Each row is a point. Each table stands for the endless flat space through its points: a line for two points, a plane for three, and so on. Write the one point that lies in both, or say that there is none.

First, 2 rows:
[[  4 -45  32]
 [ 12 -25  -4]]
Second, 2 rows:
[[-17 -48  32]
 [ 37 -12 -22]]
They share: [ 10 -30   5]

First:
[[ 25   0 -30   6 -10 -11 -31   6]
 [ 28 -18 -12  -9  11  -8 -10   9]]
Second:
[[ 15   6 -36  14 -14 -12 -41  -7]
 [ 15 -48 -12 -31  37 -15  25  44]
 [ 31   0 -20   5  -7  -7 -31  -4]]
They share: [ 27 -12 -18  -4   4  -9 -17   8]

First (3 x 11):
[[ 15  -8  38   0 -27 -23  15  55 -30 -19 -14]
 [  9  10   5  27   6 -26 -30  13 -12 -31   4]
 [ 30 -13  13  25 -17 -13 -25  20 -30 -34   1]]
Second, 4 rows:
[[ 21  -3  22  18 -10 -25  -7   6 -16 -53 -16]
 [ 23  32  17 -14 -10 -31 -15  20 -22 -32 -40]
 [ 29  17  12 -12 -10 -31  -5  -8 -26 -53 -58]
 [  9  33  -9 -17   2 -28 -14  19 -45 -11 -37]]
They share: no point

First (3 x 14):
[[  9  56 -28  27   3  17  38 -16  15  -4 -36  -9   0  49]
 [ 23  46   0 -23 -23  53  44  10  15 -10  10 -19  -4  25]
 [  8  65 -30  18   0  25  47  -9   7   5 -31  -4  -6  51]]
Second, 5 rows:
[[ 30  34 -11  42  -1  17  43 -12  24 -10 -12 -38  33  53]
 [ 40  42 -17  37 -31   6  43 -24   2 -17  -7 -76  25  51]
 [ 10  29 -11  29  32  29  31  -3  48 -11 -20  10  39  50]
 [ 16  28 -14  27 -50  14  29 -10   1 -11  -4 -89  19  53]
 [ -2  27  -5  34 -14  49  35  32  23  31  -5 -33  84 118]]
They share: no point

First (2 x 20):
[[ -1   8  47  31  56  -1  32  31  47 -20 -35  -7  59 -43 -13  29  15 -24
    1  28]
 [ 44  53   2  26  16 -36  32  -4  17 -10 -35 -47  14 -23 -43   4  40 -14
   11 -17]]
Second (4 x 20):
[[ -8  37  -5  70  18 -81  -2 -23  38  -1 -48   3  40 -31 -33  -4  45 -11
    5 -35]
 [ 43  12  20  47  43 -50  26  -9  11 -32 -52 -24  23 -13 -41  -7  38 -36
    0  22]
 [ 21  38   8 -13  11  10  34  51  47  -6   0 -28  19 -43  -9  43   8  -8
   14  -2]
 [ 21  32  -7  32   8 -29   4  15  44  -6 -30  -7  16 -22  -9  -5  26 -11
   26 -11]]
They share: no point
